Every row gives one point. A path goes straight from each point to the next, and from the last back to the first. The post is the endless flat space through its rows: a point in 2 columns, a line in 3, a plane in 4, and so on, so that a path can go around it. Count how often the path circles the post. Going back the other way cancels.

Post, one row:
[[17 -2]]
Path:
[[  2  14]
 [ 47  73]
 [ 91  -7]
 [ 36 -48]
 [-55 -42]
 [-40  59]
 [ 25  26]
 [ 57 -24]
 [  8 -77]
 [  9 -53]
 [-67 -11]
 [ -1  32]
 [ 45  18]
 [ 66 -33]
 [-14 -47]
 [-47  13]
 [-22  18]
 [ 61  68]
 [ 44 -12]
 [ 15 -33]
 [ -3 -42]
 [-32   9]
 [ -4  54]
 [ 52  37]
 [ 70   4]
 [ 66 -54]
 [-14 -26]
 [-32 -23]]
Times around: 5

Post:
[[  6 -12  10  -7   7  -8 -51  12]
 [ -6  24 -16   1  18 -13  61  46]
 [  8   9 -51  36  14 -18   4  14]
 [-23 -41 -13 -35   4  53 -49  15]
 [ -2  -8 -48  16  11 -30  19 -17]
 [  1  29 -17 -19   1 -11 -18  31]
 [-25  14 -38   8  40 -20  24   5]]
Path:
[[ -8 -32 -15 -16   2  16  10  -9]
 [ -7  37 -36 -22  31 -36  -1  -3]
 [ 45  16  19   1  -4 -37 -19  76]
 [-19 -18 -33  25  18 -14  29  34]
 [ 12 -11 -41  16  34  -7 -29  54]
 [ 22 -23 -22  -6  15   0  23   9]
 [  4 -12 -17 -35   3  22 -10 -24]
 [ -1   1 -15 -18  29  58 -32  32]
 [ -1  37 -36 -14  32   1 -43  46]
 [-23 -10 -95  35  32 -29  76  -1]
 [-48 -26 -28   8  23  -6  33  24]
 [ -2  -3  -4   5  -1 -16  40  21]
 [-43   3 -19 -24  20 -18  36  20]
 [-22 -26  -2  17  15  -5  18 -31]
 [ 26   9 -18  21 -11  18 -20   7]
 [ 41 -39 -23  11  -5  16  -7  15]
 [-39  15 -71 -27  44 -17  23  34]
 [-24 -42  -1 -28   5 -16 -10 -15]
 [-37  25 -71  19  68  -5  -9  55]
 [  5  -8 -10 -14  19 -16  25  13]
 [ -5 -17 -35  -9  49  -3 -13  -5]
 [-29  10 -51  -2  42  12   1  64]
 [-36   8 -21   6  22 -35   5  14]
 [-25  32 -25 -17   9  -2  -4   3]]
Times around: 2
